Each row of a before or after table is a point. The points were changed in one or more steps. Then noise was added and the rows were shuffled. The steps act on how far a point lies along the listed directions, d1 being the first. What was done? A step turns or swaps two directions, mirrors them in a line or flattens them onto one, adds a multiple of one to another, or multiplies one. Angles are multiples of 10 degrees, from the lower direction toward the higher: turns from -170 to 170, lines from 10 to 170 but not 90. Use the fewest steps. Two steps may share a direction if one is a turn and the other turns, adds or multiplies; they go together, in the order done. Otherwise the lowest direction goes first.

Directions:
(1): [42 40]
(2): [ 40 -42]
Before (13 x 2)
[[ 38  23]
 [-32 -10]
 [ 49  -3]
 [ 32  -3]
 [-36 -38]
 [ -9  -6]
 [ 30  14]
 [  1 -11]
 [-76  24]
 [ 26   4]
 [-32  -4]
 [-29 -13]
 [ 25   4]]
After (13 x 2)
[[  2  52]
 [  5  27]
 [ -1 -44]
 [-36 -14]
 [  0  29]
 [  4 -23]
 [  1 -45]
 [ -3 -32]
 [ 16  39]
 [  3  17]
 [ -6  72]
 [ 10 -19]
 [ 19 -90]]
Steps: add -1.5 times d1 to d2

Directions:
(1): [ -9  57  19 -54]
(2): [-14   7  72  35]
(3): [ -4  57 -30  50]
(4): [79 11 14  3]
Before (13 x 4)
[[  2 -25 -41  -5]
 [-71 -38 -13  22]
 [ 46  30 -37  43]
 [ 10 -72 -68 -13]
 [ 38  68 -10  51]
 [ 16 -13 -71  17]
 [ 22 -64 -30   2]
 [-72   8  40 -35]
 [-37   4  35 -26]
 [-44  21  34 -41]
 [ 64  29 -10  37]
 [ 66 -37 -28  34]
 [ 13  15  70 -57]]
After (13 x 4)
[[-80 -26 -10  14]
 [-19  25 -37  -3]
 [-17  27 -59 -40]
 [  9 -42  12  57]
 [ 26   8 -21 -72]
 [ 47 -29   2 -74]
 [-37  62 -15  -5]
 [ 50  -2  49  59]
 [-48  69 -59   3]
 [-18 -54  18  69]
 [ -4  68  -2 -55]
 [ -4 -28  18  46]
 [ 40  18   5 -66]]
Steps: mirror d1 and d4 in the line at 70 degrees; mirror d2 and d3 in the line at 160 degrees

Directions:
(1): [-30 -10  42  16 -25 -63 -74  10]
(2): [ 63  25  80 -12 -39  18  10 -15]
(3): [-17   1 -13  80 -66  -6  43  -9]
Before (10 x 8)
[[ 44   9  11  59 -71  56  95 -16]
 [  1 -20 -40 -23  48  18  -1   5]
 [  7   9  25 -32  17  -7 -15   5]
 [-13  -5 -51  25   6  10  37  -8]
 [ -6   1 -35 -20  39  11   2   1]
 [-15 -13 -23 -10  24  11   6  14]
 [ 21 -19  29 -29  27  -5 -18   7]
 [ 14 -12   8 -34  30  -2 -16  -8]
 [ -8   1 -30  12 -23   7  35  17]
 [-13   4 -39   0   6 -21 -21  10]]
After (10 x 8)
[[ 90  14  54 -71  16  68  34  -7]
 [ -9   4 -35  31  -1  10  30  -6]
 [-11 -19 -49  30  -3  14  32   3]
 [-19 -32 -17   4  37 -18 -15  15]
 [-21 -24 -37   2  19 -11 -10  -5]
 [-27  -3 -20  -8  24 -21 -12  10]
 [ 30  18  -3  22 -22  19  48 -26]
 [-14  -4 -18  22  -9   6  30   7]
 [ 28  16  10  -9 -22  18  32  12]
 [ -3  12 -17  25 -35 -18  -2  -2]]
Steps: turn d2 and d3 by -90 degrees

Directions:
(1): [  1 -53  33 -53 -29 -44  -6  40  61]
(2): [-46  -4   9  74  19 -39  47  55   7]
(3): [ 46   9  57 -12  45  -9  73 -40  15]
(4): [ 79 -45 -56  49 -10 -17   3  -8  23]
Before (12 x 9)
[[ -5  39   2  21  16  24  -3 -24 -24]
 [ -3  -5  -4 -50 -30  -2 -18   2  15]
 [ 29  28 -12  -8   9  46 -28 -75 -30]
 [ 55  41   2 -21  28  50 -23 -65 -47]
 [  3 -11 -19 -19   6   1  -5  15  18]
 [ 48  39 -23   6   4  35  -9 -52 -23]
 [ -4  40  22 -33  24  25   8 -24  -9]
 [ -7  -9  -1  36 -17 -13  13  36   0]
 [-40  19   0 -35  -6  -1 -19  35   2]
 [  2   5  24 -32   6 -17  45  -2  -3]
 [ 19  -5  30 -27   2  -4  12 -11  27]
 [ -8  53  26 -30  31  49   5 -56 -56]]
After (12 x 9)
[[ 31  -2  24 -31 -14   9   9 -12   5]
 [-44  19  20  -3   1 -17  30  22   1]
 [ 17  -7 -46  67 -18 -22  -3  29  13]
 [-12  -3   0 -17  19  -4  12  17  18]
 [  5 -11 -54  96  -2 -16 -23  47 -18]
 [-28  15 -25 -27 -22  11 -21   9 -30]
 [-35   7  -2  -7 -17   6 -27  21   4]
 [-11 -16 -44  92   2 -18  -3  14   3]
 [-25  29 -40  31   5  18 -17   8 -21]
 [-16  19 -62  76   5  18 -15   1 -55]
 [-12  44  15 -10  34  10  28  -3 -14]
 [ 26   7 -29  44   2  10  -8 -16  -6]]
Steps: turn d1 and d4 by -60 degrees; turn d2 and d3 by 160 degrees

Directions:
(1): [  9  18 -44  17 -40  16  95  21  -3 -14  20 -31]
(2): [-74  -4 -11  32  22  40 -11  15 -71  18  -9 -31]
Before (10 x 12)
[[-49  -3  -2  15  17  19 -13   3 -43  27  -9 -24]
 [ 33  17 -32   9 -50  20  95  27  17  -5  24 -31]
 [ 21  -7  -3 -10 -19  -7  19   4  17 -14   6   4]
 [  0  -3 -25   5  -7  -5  37   9  13  -9  11 -11]
 [ 21   6  -9 -16 -28  -2  57  10  12 -21  13   0]
 [ 11  16 -42   9 -17   7  71   9 -12 -17   5 -29]
 [ 15   5   5  -9 -11   3   4  -2   9  -5   4  11]
 [ 17  14  -7   7 -21 -11  57   0   7 -13  11   0]
 [-23   9   6   4   9  15 -22  15 -25   9   3   3]
 [-25   5  -4  18  12  28   5  14 -31   4   2 -18]]
After (10 x 12)
[[ -5  -4  24  -1  27   7 -43  -2  -6   6  -6   9]
 [-39  -1  -8   5  -3  27  28  18 -44  -4   2 -19]
 [-64  -2 -11  35   8  57   7  30 -68  28  -3 -45]
 [  0  -9  29 -17  23 -19 -57 -19  10  21 -13  16]
 [-35   6  -5  24   4  12  25   5 -42   3   0 -14]
 [-47  -1 -16  18  30  23 -10   4 -59   7 -17 -28]
 [  9   8  19 -14   6  -6 -32   5   8   3   4  22]
 [-11  -7 -13   6 -13  12  24  13 -16  -7   4 -13]
 [  1   7  -3   0 -13  14  16   4  -6  -3   5   0]
 [-35 -11 -16  14  15   7   4   9 -17   3   1 -15]]
Steps: turn d1 and d2 by 90 degrees

Directions:
(1): [ 46  11   6 -14 -71  49  23   1  27   1 -15  25 -41 -12  90  62  63   6]
(2): [-66  58 -79 -55  35  32  21 -40 -38  -2  -9  27 -17 -58  20  16 -19 -40]
Before (9 x 18)
[[-25  18 -27  -6  10   5   1 -10  -8  -2  -2   8  -9 -13   1   3  -8 -13]
 [ -5   7  -1  -6   2  -4  -4   4   0   5  -3   1  -1   0   2  -3   6   3]
 [ -6   0  -2   9  13  -9  -3   1  -6   4   3  -2   2  -3 -16  -5 -11  -3]
 [ 12 -18  20  15   1 -18 -17  13  15  -4   3 -12  13  12 -26 -21  -2  12]
 [  3 -23  13  20  22 -27 -18  17   1  10   5 -13  12  10 -32 -26 -15  19]
 [-22  18 -16  -9  17  -1  11 -10 -12   0 -15   8   1 -15  11   9 -11 -10]
 [ 22 -29  37  23  -1 -34 -16  17  11  -1   9 -19  19  31 -31 -29  -6  15]
 [ -1 -17   9  10  22 -24  -8   7  -4  -8   3 -20  15  14 -38 -23 -16   6]
 [ -4  -2  -3  11  12 -11  -6  13  -2  -1   2  -6   7   9 -15  -8 -14  -2]]
After (9 x 18)
[[-15 -27  11  23  52 -47 -24  16 -10  11  12 -22  28  15 -68 -51 -39  16]
 [-12 -22   6  11  40 -35 -13   8 -11  -9   7 -27  26  15 -61 -36 -32   7]
 [-11 -37  31  31  49 -67 -34  17  -8  -1  20 -39  46  41 -97 -73 -55  11]
 [ -6  -2  -5  13  16 -16  -9  14  -3  -3   4 -10   9  12 -21 -13 -20  -4]
 [ -4   1  -1   8  12  -7  -1   2  -5   7   6   0   2  -2 -15  -3 -12  -1]
 [ -1  23 -12 -17 -10  22  21  -9   1   1 -19  18 -15 -21  48  36  14  -9]
 [ -8  24 -24 -11 -21  27  11  -9   5  -1  -9  17 -27 -18  39  30  16  -8]
 [ -4   8   0  -7   3  -2  -4   7   2   3  -1   0   0   1   5  -1   9   0]
 [ -9 -21  16  22  31 -40 -27  14   3  -5   8 -24  30  16 -64 -50 -29   7]]
Steps: add 1.5 times d2 to d1

Directions:
(1): [-10  32  -3 -15  10 -36  17  27 -41  68 -92  46  45  54 -22  13 -29  26
   8 -41]
(2): [ 13  57  64 -17 -32 -40 -42  63 -22 -64   0  -5  23 -54   3  49 -51   9
 -14  12]
(3): [ -7 -95 -50 -17  57 -17  -4  12 -11 -29   8 -29  25  16  15  38 -80  50
   7  26]
Before (13 x 20)
[[  8   5  -3  -4  11  -6  -4  -1   3  -8   3   4  11  -2  -1   9  -9   3
   -4  -2]
 [ 10 -32  -7   9   2  35   2 -34  18 -14  44 -20 -25 -11  12 -14  37 -21
   -7  12]
 [ 14  -1  20  -4   3  -8  -9   9   7 -52  41 -29  -3 -29  20  13 -24  -2
    1  31]
 [ 11 -13  16  13 -19  12 -23  -8  13 -54  64 -25  -9 -47  13  -5  -1 -10
  -10  31]
 [  0   1  17  -7 -15   5 -26  10   4 -46  58 -14 -10 -50  10  16  -5   2
  -13  16]
 [ -5   2 -16 -10   4  -9   6  -9  -6  22 -19   1  14  13  -7   2  -5  12
    9   0]
 [  3  -8   0   9  -4   3   9  -4   3  -6  20  -5  -8 -12   4   9  -3  -6
  -10   6]
 [  5   1   8   8  -7  11  -7   2  21 -31  38 -21 -21 -18   3   0  10  -4
   -1  12]
 [  8   6  11  -2  -6 -17  -2  -4   6  18 -16   7   1   5  -9  -6  -6  -5
   -7  -3]
 [ -3  -3  -2  11  16  -5  19  -5   6  24 -15   7   6  20  -8   5   2  13
    5 -11]
 [  9 -15  10  13 -14  23 -10 -21  29 -27  48 -14 -25 -21  19 -16  32 -16
    3  14]
 [ 14 -18   8  -3   1 -16 -19  17  -1 -54  25 -27  13 -32  20  37 -35  11
   -6  28]
 [-13 -23 -29  10   8  16  16 -19  -1   1  17   0 -17  -3   6 -13  16  -8
   -5  13]]
After (13 x 20)
[[  5  -6 -13  -1  20   0   1  -7   6   0   4   5  13   7  -1   2  -4   5
   -1  -4]
 [ -8 -12 -33  -3  13   0  19 -27   1  43 -18   5   5  29  -9 -11  12   7
   11  -3]
 [ 20  39  65   5 -46 -15 -51  34  -1 -91  65 -25   4 -87  17  26 -27 -11
  -19  36]
 [  3  16  36 -14 -22 -12 -42  36  -5 -71  60 -21  -1 -70  13  36 -30   8
  -19  21]
 [  5 -10  -3  -3   4 -14   1 -12   5  24 -15   2   3  12  -8  -6 -11   3
   -4   0]
 [ 26  63  73   4 -56   6 -32  15   3 -59  42 -13 -17 -66   8  11  26 -40
  -23  11]
 [ 21  60  82   1 -59  -9 -47  33  13 -78  45 -13 -11 -74  16  16   6 -21
  -12  17]
 [ 10 -32  -6   2   8 -11 -12   5   2 -43  24 -27   8 -23  20  26 -29  11
   -3  25]
 [ 11  37  44   1 -30  -5 -27  35  11 -60  38 -20  -9 -45   6  19 -10  -7
  -10  15]
 [ -6  34  15  11 -27   6   1   2  -5 -14  14  11 -17 -31   0  -9  25 -25
  -12   8]
 [ 18   4  28  -8  -4 -16 -17  22   2 -62  42 -29   2 -36  21  22 -31  -1
   -4  33]
 [ -5  -9 -11  13  18   3  28 -20  12  38 -15   8   0  28 -10  -8  17   9
   10 -16]
 [  7  13  14   5 -15  -3   1   8  -1 -15  18  -3  -5 -25   4  14  -5  -6
  -12   9]]
Steps: add 1.5 times d1 to d3; turn d2 and d3 by 70 degrees
